Each wall is flat, endless, passes through zero and stands at right angles to its row. A trip goes straight from one point to another. List the walls that it crosses, first one first.

Walls:
(1): [30 -8]
(2): [ -3 -18]
(3): [-27 -45]
(4): [-20 -35]
(5): [-55  53]
(6): [-71  18]
Trips:
[-65 -30] to [-39 -12] => none
[12 18] to [67 13] => 5
[-39 -62] to [-13 -69] => 1, 6

Walls:
(1): [ -6  -1 -22  -1 -45  49]
(2): [ 32  57 -31  28  14   4]
(3): [-17 -21 -19 -47 -15  32]
(4): [ 39  -8  18   6   9 -89]
(5): [-38  14 -55 -34 -12   5]
Trips:
[ 28 -58   1  51  21  49] to [-22  30  26   4  76 -21] => 1, 2, 4
[ 42   1  11  -6  57 -61] to [-62  16  41 -13  10 -27] => 2, 5
[ 39  18  42 -11  67 -14] to [-47   2 -22  -1  34  -2] => 5, 4, 3, 2
[ 20 -39  53   8 -52  70] to [ 63  41  18   1 -73   8] => 2, 3, 4
[ 34 -17 -42 -48  19 -30] to [  28   28   28 -107  -16  -10] => 2
[ 76  -8 -14  23  -9  79] to [  5  -7  21 -83 -20 -18] => 2, 5, 4, 1
[ 29   5 -37  14  -7 -50] to [ 45  59  -4 -36 -18  16] => 1, 3, 4
[ 36 -30 -28 -66 -23  32] to [ 70  -1 -27 -58 -79  -2] => 4, 2
[-73  29 -65  17  19 -16] to [-64 -11  33 -28 -47 -25] => 2

Walls:
(1): [ 58 -33  18 -43 -19  47  24 -31 -33]
(2): [ 15  12  38  95 -38 -46 -53  30 -17]
(3): [ -9  10  34  43  16  45 -25  36 -59]
(4): [ 54  70  49 -42  70  51 -66  33  21]
(5): [-15  -9  12  18  37  -1 -58 -34   8]
(6): [ 65   7 -57  33 -38 -21  46  10 -21]
(7): [-30  11   8 -34   3 -36  24 -49   3]
(8): [  3  31  16 -50  -1 -29  40  39 -85]
(9): [-43   1 -46  64  82  10  59  33 -34]
Trips:
[ -6 -30  44 -46 -37  58 -25   6 -13] to [-39  52  35  48  14  37  43  20 -26] => 9, 2, 1
[-12  -5  32 -42 -16   3 -16  18 -51] to [ 11  -8 -20 -19  24 -45  19 -10   3] => 3, 4, 6, 9, 1
[ 23  43  27  25  20  -1  -4   7 -53] to [ 35 -27 -19  78  63 -32  -8  47  -1] => 1, 8

Walls:
(1): [ 46  -2 -13  -7   7 -10 -20  32 -19  -5 -25   6  16 -39]
(2): [ 23 -37   8  20  -4  30  46  80   4  27  81  23  71  18]
(3): [  23  -36  -46   17  -18  -23   22   24  -28   42 -107   -6   37  -54]
(4): [-13  26   8 -39 -28 -10  22 -15  -5   7 -54  -2 -27  12]
(5): [ -39  -44   43  -31   58   12   32  -45    9  -31    0 -103   19    9]
(6): [  9  31 -42 -55  -1  42  54   9   6  -1 -41   4  -4  10]
(7): [-12   7  62 -12 -53  55  -7  14 -32 -16  24  43 -10  19]
(8): [-15 -20 -19  17 -19  66 -12  10 -15  12 -52  29  60  40]
(9): [ 28  19 -35 -76  71 -11  -7  35  13   8 -17 -49 -70  21]
Trips:
[ -5  11 -58  24 -20 -77 -38  17 -18  15  13 -10  26 -38] to [  82   32  -63  -61  -38    4   25   -8   25 -121   75  -37   16   12] => 2, 9, 3, 6, 5
[ 42  -8   6 -19  -1  -1  12 -26 -71  59 -31 -43 -53 -59] to [ 10  36   6 -16   6 -24 -45 -19   0 -24 -18  63  40 -89] => 5, 6, 9, 4
[ -3 -51 -13  -1 -14 -14  23 -30   5   5   7  20 -33  18] to [-57  -8  20  14  24   8  -5 -66  67   3  25 -63 -57  -9] => 9
[-20  14  12  -1 -10  12  18  16   1  32 -51   1  28 -42] to [-30   3 -18 -36  46 -32 -40  61  71   1 -45 -19  34  49] => 5, 9
[-42 -11  14 -33  23  15  -2   5 -12   5  49 -19   1  -4] to [-10 -22  53 -43  53 -22  19 -11 -29   7   2  22 -43  21] => 4, 2
[ 15  19  38  26  41 -66  13 -10  14 -22  68   3   4  69] to [-41   6 -49  42  12  28 -50  15   1 -41 -19   6   8 -29] => 9, 5, 2, 8, 1, 3
